Each row is a point. The window is the flat piece filled in between its corners: a triangle in 3 columns, a solid with four corners in 4, and so on. A path goes straight from each point to the next, and from the last back to the first. List the points from which the path goes on through the window.
(in the rows, 128 means zero)

Window (3 x 3):
[[163 186 115]
 [120 172 117]
 [126  40 108]]
Path:
(1): [163 157  78]
(2): [140 204  84]
(3): [110 231 161]
(4): [124 151 167]
(5): [121 183  62]
(6): [138  92  85]
(7): [ 96  97 177]
(8): [152 122 144]
(9): [138 145  57]
(10): [131 197  79]
(11): [132 141 157]
(12): [146 134 164]
Through the window after points: 4, 6, 8, 10

Window (6 x 6):
[[158 201 143 144  85 216]
 [131  50  76 145  76  39]
 [115  89 132  77 131 200]
 [106  95  47 151 129  83]
 [186 128 134  80 143 183]
 [131  57 188  88 175  89]]
Path:
(1): [173  60 122 189  88 153]
(2): [132 102  97 108 104  97]
(3): [ 95 127 129  53  61 155]
(4): [163 102 134 143 174 208]
(5): [170 143 134 151 124 194]
(6): [122 201 129  77  67 167]
(7): [147 128 125  79 139 125]
(8): [170  82 143 145 142 153]
(9): [170 103 147 152 159 182]
(10): [141 151 143  51 100 140]
(11): [123 150 138  79 115 160]
(12): [144  85 138 130 128 205]
Through the window after points: 1, 3, 5, 9, 11

Window (9 x 9):
[[135  68 198 103  31 102 137  99 121]
 [146 153 134 123 111 141 148 141 129]
 [ 94 129 194 123 118  93  84  96 111]
 [111 100 160  74 149 142  87 136 123]
 [107  63 105  71  43 106 197  85  93]
 [146  77 112  77  87 108 138  64 138]
 [126 164  53   7 104 157  51 140 114]
 [106 151 104  91 139 206  57 111 119]
 [125 140 124 201 116 127  79 204 141]]
Path:
(1): [ 63 133 121 113  74 110 148 150 168]
(2): [ 76 133 128 107  83 138 149 125 194]
(3): [172 117 130 100 113 127 127 119  77]
(4): [134  98 143  99 128 142  87 133  92]
(5): [104 123 153  80 130 135 109 135 154]
(6): [ 93 108 103  58  96 132 108  87 171]
(7): [189 109 131 106 108 130 109 114  58]
(8): [136 112 181 136 109 111 124 108 104]
(9): [ 64 125 153 124 104 124 115 112 167]
(10): [ 76 144 173 112  84 125 103 105 140]
(11): [151  96 144 124 155  99  77 119  76]
(12): [170 105 169 100 113 102  76 108  81]
Through the window after points: 2, 4, 6, 10

Window, 12 rows:
[[120 183  87  67  90 194 115  96 173 162 138 127]
 [141 129 104 124 115  85 141  89 171 155 229 147]
 [193 171 104 169 144  59 196 157 165 141 174  98]
 [ 82 165 105  82 119 164  40  50  74 131  63 188]
 [ 73 142 170   7 163 135  75  66 128 137  51 174]
 [183 109 109 121 122 128 175  61 166 101 133 133]
 [129  96 128 170 158 135 152 124 161 136 175  78]
 [112 141 119 149 114  88 203 143 166  59 191 116]
 [176 121  84 101 172 116 135 151 148  80 191 124]
 [102 149  69  78 151 158 180  79 105 169 151 149]
 [118 166 204  43 133 195  85  67  65 130 101 189]
 [162  86  95 116  79  88 179 162 132 137 174 100]]
Path:
(1): [143 111 114 119 129 137 161 120 176 132 154 180]
(2): [165 141 122 100 121 116 142  46 124 110 146 103]
(3): [135 141 122  59 120 101 106  32 100 134 137  81]
(4): [116 141 109 136 130 161 139 131 150 131 151 211]
(5): [131 134  94 165 127 114 164 156 181 146 154 197]
(6): [168 140 138  64 126 106 132  34 118 123 192  71]
(7): [130 152 102  78 138 141 119  69 120 148 147 119]
(8): [131 134 102 111 129 154 164 127 155 171 134 179]
Through the window after points: 1, 3, 5

Window:
[[ 19 108 112 122 137 198 186 160 126   7  76 152  98  86]
 [131  64 134 137 161  50 101 116 144 126 126 198  97 102]
 [169 152 103 107 182 169 216 100  94 131  92 164  84 176]
 [139 100 134 116 113 189 146  85 124 147 161  95 115 109]
 [116  95  90 208 142  99 130 150 125  78 135 115  86 149]
 [144 128 151 106 108 112 181 146 101  83  51 119 157 178]
 [143 117 152 135 149 111 155 183 167 160 163 104 121 188]
 [ 56  93 114 191 183  90 140 101 103 170 162 147  79 116]
 [127 182 138  90 116  90 170 111 104  73 132  95  78 158]
 [176 223 159 188  95 129 142  72 165 100 150  86 156 158]
 [113  79 205 149 120 192  97 101 176 166 140  87  77 152]
 [ 90 110  84 111 168 137 156 161 160 104  60  86 109 149]
 [186 174 161 136 197 110 118 205  78 116  97 123 140 162]
 [197 190 145  78  39  89  95 180  98 110  30 211 150 150]]
Path:
(1): [114 115 122 148 140 142 119 117 147 110 144 121 138 209]
(2): [177 161 176 127 138  87 193 200 154 167 124  94  92  97]
(3): [136 145 146 157 117 126 170 140 135 112 111 128  98 110]
(4): [111 102 109  85 139 138 111  83 119 128 128 139 126 194]
(5): [ 93 131 108 127 167 166 134 126  95  94 125 158 101 172]
(6): [171 132 146 127 130 125 232 121 156 128  75 116  98 104]
(7): [140 127 146 146 147 132 173 144 145 138 120 127  85 118]
(8): [126 126 118 126 153 130 107 112 133 118 123 130 112 166]
(9): [143 137 122 100 111 117 124 142 118  97  93 145 134 170]
(10): [144 150 146 144 113 107 152 153 125 122  70 141  97 111]
(11): [121 105 138 146 140 134 164 136 145 138 114 125  91  86]
(12): [ 97 131 124 125 117 132 123  80 112  95 137 146 108 224]
Through the window after points: 1, 5, 9

Window, 14 rows:
[[120  88 105 147 138 159 153  99 143 168 208  84 135  76]
 [124 112  49  88 190 138 191 107  72  74 187 189 142 175]
 [ 82 109 198 119 135 155 170 118  96 149 170  88 161 127]
 [106 114 158 148 140 113  71 107 123 105 177 114 129  86]
 [ 67  74   7  64 153 159 127  95  28  86 144 133 142 138]
 [ 92 147   8 132 227 163 130  83  22 111 125 126 113 167]
 [ 14 132  74  98 160 157 153  96 211 127  44 164  75 115]
 [157  80  37  87 172 177 135 117  19 101 113 153  56 174]
 [140 102 123 163 111  90 126  73 154 114 114  23 179 106]
 [ 77  70 116 154 182 106 118 158 197 160  82  91 189  87]
 [101 129 137  73 175 138 102 124 215 147 135  49 168 104]
 [175 127  73 127 150 212 124  83  25  79 123 140 159  88]
 [ 30 153  69  58 139 120 123  98 196 231  53 226 105 152]
 [ 76 155 105 147 104 106 126 195 204 143 123  46 169  93]]
Path:
(1): [118 122 108  97 161 105 130 117 125 128 107  82 138  65]
(2): [ 83  93 104 143 154 147 120 118 171 149 116 112 171 143]
(3): [ 50  74  70 172 149 199  71  93 198 133 116 151 105 181]
(4): [ 78 140  85  78 160 122 157 108 132 153 102 136 125 101]
(5): [111 146  75  76 191 126 171 113  61 151 109 115 115  93]
(6): [ 86  89  93 121 128 167  97 101 129  85 131 132 162 160]
(7): [ 67 167  98 115 119 186 102 106 184 112 117 136 122 233]
(8): [ 80 105 105 107 158 118 155 110 126 160 111 123 135  80]
(9): [ 92 132  86 101 177 120 150 118  80 111 120 104  86  83]
(10): [140  67  97 133 107 182  68 113 155 147 156 161 175 205]
(11): [ 92 105 110 137 144 185 100 113 181 124 121 115 158 153]
(12): [102 134 102  93 173 100 158 125 139 143 131  96 134  87]
(13): [ 76 115  93  75 187 124 160  94 101 149 131 129 106  90]
(14): [ 97 106  61 161 138 159 102 130 138 105 145 109 159 186]
(15): [ 93 129  84 147 143 182  94 105 134 104 118 124 155 169]
(16): [115 107  79  87 165 133 156 106  75 125 126 123 126  56]
Through the window after points: 1, 3, 7, 9, 15

Window (14 x 14):
[[115 112 145  99 127 151 103  90 140 145 162 154 149 168]
 [122 142 145 109 100 152  94 119  74 130 156 113 139 126]
 [134 136 120 127 130 145 106 133 161 117 151 165  97 149]
 [177  85 112 162  80 112 147 129 152  99 123 143 134 166]
 [168  63  98 158  95  92 139 139 135 129 163 163 153 129]
 [129 141 192  82 126 134 112  78   7 118 151 155 126 136]
 [132 145 124  81 157 126 128 123 121 117 174 118 166 147]
 [138  81  76  73 166 143 119 174 130 131 125 112 118 173]
 [101 130  70 203 154 139 141 134 121 103  74 120 143 122]
 [ 87 138  88  94 118 117 140 129 131 139 148  99 100 143]
 [128 125 179 124 140 146 125 151 136 173  99 143 123 137]
 [137 114 128 121 149 170 160 124 106 158 154 107 131 127]
 [139 118 105 109 128 104 106  88 141 137 168  88 113 122]
 [104  98 133 101 103 136 123 130 167 103 122 127  93 107]]
Path:
(1): [107 116 126 138 134 136 124 132 136 108 129 120 122 138]
(2): [155 122  69 121 119 145 133 124 133 148 106 161 118 108]
(3): [140 139 103 100 110 154 136 127 127 151 125 176 171 107]
(4): [132 101 142 125 137 130 118 126 128 123 143 115 109 153]
(5): [129  99 135 136 129 125 123 135 122 109 151 126 127 158]
(6): [160 111 104 117 112 137 143 121 118 137 118 140 134 135]
(7): [144 120 124  90 120 139 117 111 120 139 150 137 135 138]
(8): [126 113 144 113 126 129 118 122 122 130 160 122 125 151]
(9): [101  99 147 127 145 123 123 130 134 121 160 128 109 146]
(10): [130 112 119 101 112 147 125 120 140 128 131 131 125 128]
(11): [161 122  98 109  78 137 131 107 125 127 112 161 142 134]
(12): [125 101 149 145 146 123 120 145 134 122 166 118 123 154]
Through the window after points: 1, 5, 9, 11

Window (14 x 14):
[[ 60 145 106 116 142  93 109  86 182  72 120  84 207 103]
 [116 101 139 113 190  93  96 119 168  93 200 237 129 158]
 [ 88 155 153 128 150 171 105 184 141 138 166  90 159  58]
 [118 144 111 197 170 147 121  59  88 107 104 105 151  74]
 [172 147  95 115 124 181 136 188 123  96 150 161 137  50]
 [142 120  97 117 127 148 193 170 113 108 152  94 180  96]
 [ 57 165 149 146 105 152 125 121 110 158 158 156 128 153]
 [128 119 144 135 140 122 116  78 144 160  93 186 137 131]
 [130  88 107  70 139  78 135 115 119  60 138  88 127  98]
 [133 100 171 118 101 161 172  94 162  59 141 124 163  69]
 [139 146 127 182 167 129 218 133 150 100 138 122  69 109]
 [154 101  70  80 193 110 147  72 183  52 159  98 132 120]
 [ 63  66 131 149 149 150 153 110 147  86 159 166 101  84]
 [124 122  75 170 122  73  95  64 135 156 162 146 149 123]]
Path:
(1): [131  92 114 168 127 127  83 116 143  91 112 103 189 118]
(2): [143 119 139 166 169 156 107 168 146  61 122 124 158 146]
(3): [107 148  78  68 104 118 156  96 132 136 169 147 137  14]
(4): [117 158 120  79 138 105 151  87 136 101 181 105 148   7]
(5): [125  96 118 142 135 142 134 141 146  77 115 136 142 143]
(6): [152 105 115 143 127 181 114 152 140  70 119 108 122 112]
(7): [105 137 129 120 147 129 154 126 136 112 154 145 141  91]
(8): [107 156 122 133 176  94 170 104 131 131 175 158 125  78]
(9): [149  59 130 107  97 175 100 143 135  65 119 117 135 141]
(10): [ 96 131 120 167 134 158 104 134 143 117 139 119 139 142]
(11): [115 118 104 101 170  80 177 104 125 123 169 167 118  52]
(12): [109 126 144 117 150 130 150  74 151 107 156 159 146  64]
(13): [108  86 112 156 113 136 115 148 147  91  89 107 144 169]
(14): [104  56 110 214 152 138  90 138 122  83 116 112 154 132]
(15): [108 177 126  54 126 141 154  90 141 131 173 169 136  72]
(16): [106 145 112  95 167 132 212 108  99 104 168 131  95  67]
Through the window after points: 2, 4, 12, 16

Window:
[[137  81 156 127 224 152 164 148 142 131 127 106 190  79]
 [112  68  92 129 109 176 120 145 154 161 100 160  97 100]
 [131 113 120 115  50  94  42  99  72  36  90 136  90  89]
 [112 105 121 175  85 171 119 122 120 184 127 139 156 138]
 [122 105  88 180 249 123 110 145 121 121 140 111 151  78]
 [ 87 123 160 168  84 145 108 114 179 195  77 173 120  87]
 [195 195 100 105 105 128  46 119 119  49 115  97  79 122]
 [ 98 122 101 135  99 158  81 185 148 148 110 156 174  83]
 [153 103 108 173  90 134 140 135 144 154  83 204 154  93]
 [169 106 118 158 159 120 120 158 157 147 185  88 136  56]
 [ 86 142 122 159  82 184 144 148 118 135 126 186 113  72]
 [124  97 158 160 145 138 131 196 116 199 110 167 126 107]
 [144 186  83 123   9  79  97 124 112  73  55  69  64 118]
 [129 134  93  91 191  86 115 131 131 111 181 129 142 107]]
Path:
(1): [ 88 107 108 143 119 130  45 166 205  85 150 152  91 124]
(2): [141 131 114 146 107 144 147 108 102 155  94 129 141  72]
(3): [146 136 139 116 119 129 106 124  94 202 108 143 124  82]
(4): [114  98 118 167 116 140 118 170 142  87 114 157 123 107]
(5): [127  96 155 196 119 149 111 184 164 136 122 152 119 143]
(6): [130 120 112 127 117 126 127 132 108 171  95 159 137  69]
(7): [139 147  60  97 166 176 126 109  72 149 103 100 173  89]
(8): [115  86 133 201 158 105  97 160 165 115 137 145 106  97]
(9): [135 122 155 195 111 147 105 161 133  77 116 167 116 197]
(10): [168 164  73  66 148 107  82 112 126 117 139  84 118  36]
(11): [139 151 114 135 134 126  98 124 114 135 102 114 139  75]
(12): [126 110 128 152 132 129 115 158 133 116 128 139 134 113]
(13): [121  74 149 158 110 133 102 176 142  76 137 160 151 117]
(14): [142 140 109 130  99 129 119 121 130 152 103 120 115  79]
(15): [169 140 100 128  86 147 122 130 126 183 115 138 137  83]
(16): [111 106 130 152 126 132 108 157 150 115 135 138 124  90]
Through the window after points: 3, 5, 7, 9

Window (14 x 14):
[[108 152  82 145 145 141 130 123 121 144 122 125  93  94]
 [104 118 139 176  63 103  69 208  96  37 101 178 180  92]
 [209 126  70 147 123 144 161 115 132 131 121 133 118 155]
 [172 133  82 154 116  57 136 116 111 121  78 110 101 117]
 [134  83  98 152 101 138 140  72  63 139 117 111  80 120]
 [160 129 107 150 112 148  83  96 128 153 107 114 112 165]
 [129 146 166 147  97  96 116 114  76  90 127 185 183  96]
 [164 156 108  80 111 139 167 123 159 149 146  54 149 106]
 [149 136 116 114 159  91 126 143  99 146 201  63  81  67]
 [156 174 132 114  95 164 127 136 112 142 130 112  68 101]
 [118 124  84 173  43 114  73 154 152 133 141 168  89  91]
 [ 88 144 114 154  99  91 128 154 129 117 168 116  55 128]
 [125  88 123 130 101 136 107 142 142 154 104 170  71 127]
 [157 154 151  96 113 124 106 100 118   7 114 158 194  85]]
Path:
(1): [113 129  97  88  89 130 108 135  88 106 136 150 124 134]
(2): [166 145 130 171 103 122 115 115 152 110 118 121 121  82]
(3): [164 129 126 174 105 134 143 120 155 116 119 120 119  90]
(4): [131 138  76  94  91 103  99 146  95 119 131 137 122 139]
(5): [136 143  93  99 105 121 120 129 102 121 130 125 132  96]
(6): [140 142 139 149 115 130 127 123 144  91 125 126 121 111]
(7): [150 121 148 147 110 125 113 121 132  88 108 142 128  89]
(8): [128 157  97  82  94 119 113 131  95  85 136 157 155 130]
(9): [116 141 101  80 125  87 119 134  51 127 132 156 129 147]
(10): [163 126 138 160 115 144 138 112 153 115 122 103 109 100]
(11): [162 133 152 192 119 129 124 122 153  78 123 140 152 111]
(12): [121 141  94 107  86  99 106 139  69 101 120 133 128  95]
Through the window after points: 1, 3, 5, 7

Window (14 x 14):
[[154 148 166 122 117 169 165 166 116  90 115 125 125 137]
 [121 123 183  91 133 158 153 113 103 111 139 149 140 143]
 [107 148 147 111 133 142 138 159  91   7 135 113 111 145]
 [ 87 112  71 117  80 109 133  97 135 140  76 112 163 107]
 [136 122 158 134 129 152 128 116 146  92 124 157 103 137]
 [130 113  85 100 113 148 101 121  96 105  97  76 121 141]
 [ 98 165 135 139 163 174 123 146  87  82 114 102 121 139]
 [103 124  89 100 107 131  90 136 156 158 122 109 181 155]
 [109 151  52 121  93  98 115 111 107 155 114  90 135 164]
 [178 117 161 142 139 131 134  90 143 124 141 124 192 145]
 [187  94 129 118 160 129 154 107 155 146 173 168 183 102]
 [147 100 167 131 129 119 133 116 155 161 175 110 161 105]
 [131  86 106 136 129  94 118 140 106 136 104 124 157 146]
 [ 67 128  77 142  80 182 128 141  82  88 111  86 118 176]]
Path:
(1): [ 97 123  94 127 140 145 167 128 131 116 118  88 153 149]
(2): [133 102 126 115 142 131 141 130 128 120 135 103 155 143]
(3): [138 151 136 138  87 133 105 137 127 127 124 167 142 112]
(4): [132 156 122 140 115 147 107 125  93 105 133 124 161 150]
(5): [118 115 117 111 123 140 142 130 122 107 105 108 128 142]
(6): [134 108 116 104 140 129 165 124 143  97 121 106 129 126]
(7): [104 156 132 149  94 156  80 148  72 134 133 150 148 154]
(8): [177 145  82 119  98 156 103 151  79  87 114 161 134 133]
(9): [ 87 113 165 128 145 126 162 108 142 119 130  78 135 132]
(10): [130 117 103 129 127 121 150 125 142 115 125 101 137 165]
(11): [110 158  96 113  82 120  77 121  64 163 109 125 147 114]
(12): [132 119 125 116 108 128  91 128 121 134 124 126 153 138]
Through the window after points: 2, 10, 12

Window, 14 rows:
[[116 126 130 105 172 145 213 119 122 158 146 142  59 145]
 [170  74 130 151 152 113 120 134 129 119 122 110 142 112]
 [ 98  99 122  93 118 193 218  51 152 133 143 155  93 154]
 [110 136 134 129 161 204 168 142 164 142 130 108  90 121]
 [178 125 141 164 132 102 146 180 125 149  63 115 149 173]
 [152 114 122 101  79 173 153  69 124 186 179 171 131 106]
 [151 105 162 147 104  93 108 140 169 139 162  93 126 174]
 [183 154 163 158 186 187 175 141 162  91 107  97   7 177]
 [151 147 171  87 161 117 187 136  93 116  90 101 163 123]
 [139 150 120 147 188 171 135 135 122  98 133  91  65 207]
 [136 120 105  89 109 182 203 130 144 113 173 184 120 106]
 [176 111  76 148  85 111 144  97 174 160 184  96 165 109]
 [154 121 179 206 116  89 163 127 106 148 138 126 183 158]
 [146 130 139 184  86  76 121 148 110 122 103  92 132 125]]
Path:
(1): [165  69 141 132 107 138 189 149 113 179 142  65 132 122]
(2): [146 156 131 146 154 116 138 128 148 100 112 131 130 154]
(3): [158 162 123  97 139 135 109  98 141 103 113 170 128 120]
(4): [138 102 130 128 120 155 204 138 131 151 158 130 110 138]
(5): [162 120 141 144 102 152 162 133 129 139 171 106 121 159]
(6): [135 113 118 139 138 138 153 109 150 144 125 145 110 127]
(7): [148 152 133 197 166 119 132 119 155 170 110 185 119  87]
(8): [161 116 148 141 127 139 172 128 131 118 140  90 118 165]
(9): [153  61 149  82 121 149 170 142 100 164 169  91 129 121]
(10): [138 169 117 149 141 145 159 103 161 110  92 146 100 144]
(11): [144 173 103 136 157 123 158 119 147 128 118 130 102 131]
(12): [143  57 183 110  92 142 187 141  97 139 153 107 149 133]
Through the window after points: 3, 7, 11

Window:
[[ 88 141 125 164 232 192 114 132 132 131 146  81 119 101]
 [119 179 153 198  89  74  92 129 146  94 155 138 181   7]
 [ 52 141 181 152 140 191 118 107 168 143 177 146 106  88]
 [ 80 128 113 103 184 143 127 147 136 113 230 127  96 128]
 [171 129 157  73  70 153 101  80  69  73  73 159 129 142]
 [123 153 172  91 116 126 174 129  86 101  58 200 131 130]
 [142 107  87 105  53 166 174 104  85  67  56 198 110 130]
 [125 188 134 213 101 101 119  66  92 144 137 169 206  94]
 [ 59 141 112 101 159 141 144 107 162 140 165  56 154 104]
 [167 166 118 143 116 128 110 103 124 192 113 162 164  57]
 [180 133 188 208  88 114 157 116 105 150 148 133 201  58]
 [149 203 144  96  48 184 167 131  65  84  93 166 100 128]
 [115 142 138 169 169 141 112 138 179 171 128  81  95 173]
 [ 41 113 138 154 170 146 101 157 102 188 161  71  90 117]]
Path:
(1): [ 79 184 174 106  78 157  86 153  97 146 138 183 209  99]
(2): [113 160 146 167 112 143  88 156 120 138 150 120 187 105]
(3): [104 147 147 140 162 105 168  55 134 132 132 126  72  72]
(4): [129 153 154 165 109 113 136 116 103 127 133 122 117  80]
(5): [127 150 131 142 108 186 103 147 167 133 145 174 247 102]
(6): [104 155  99 107 116 189 130 157 121  89 144 121 161 117]
(7): [119 143 160 130 140 127 129  95 110 134 142 136  98 111]
(8): [104 146 144 144 116 135 153  88 124 124 119 126 105 116]
(9): [146 164 137 139 122 165  91 160 123 136 127 139 148 137]
(10): [ 86 160 164 133 121 175 117 150 142 133 143 139 188  82]
(11): [133 142 138 189 121 104 146  62 109 144 151 126 125 101]
(12): [125 147 137 148 114 117 113  84 116 125 107 121  69  90]
(13): [ 84 140 133 145 147 167 127 169 111 161 161 127 189 106]
(14): [114 143 156 125  98 166  85 196 129  58  84 128 179 188]
(15): [141 135 145 107 107 144 123  75  84 127 114 141 106 105]
(16): [154 127 112 170 147 127 168  74 140 107  98  84  81  96]
Through the window after points: 4, 6, 8, 10, 12, 14

Window, 14 rows:
[[ 71 173 101 134  68 112 173 141  52  20  90  94 169 146]
 [171 124 170 122 103  67  64 155  80 121  64 162 114 116]
 [130 180  58 119 164  99 170 161  91  53  69  82 138 143]
 [121  70 113 121 100 123  63 172 180 226  90 153 133 110]
 [ 94 157 124 144 167 165 145  75 110 182 175 103 130 249]
 [168  87 109 131  90  81 108 168 162 148 161 173  85  86]
 [125  26 157 119 148  33  81 162 167 193 140 184 153 148]
 [134 142 163 206 154 165 181 154 119 177 156  72 173 241]
 [ 89 161 106 185 170 147 198  92  61  72  98  94 156 103]
 [ 95 143  91 235 161 155 142 119  99  88 117 129 143 239]
 [110  71 169  99 129 123 126 209 105 145  89 179  81 146]
 [115 207  70 155 124 117 211 137  48  88  82 167 180 149]
 [ 89 190 134 181 138 117 202  97 159 102  86 117 133 187]
 [178 103 114  85  93 128 161 131  76  14  35 163 165 120]]
Path:
(1): [161  76  93 116  78  83 173 154 102 147 108 136 121 127]
(2): [123 139 141 144 135 123 110 145 140 101 106 160 123 135]
(3): [ 69 141 137 141 135 138  99 183 158 109 146 137 163 147]
(4): [156 102 113 138 114  98 130 125  99 160  61 137 120 126]
(5): [115  96 127 156 144 154 178 110  92 150 128 115 127 235]
(6): [ 93 209 120 140 158 128 108 103 131 149 158 116 148 164]
(7): [130 161 179 159 144 118 120 133 144  42 116 142 188 135]
(8): [108 126  89 154 107 128 178 153  66 161 108  91 123 184]
Through the window after points: 1, 3, 5, 7
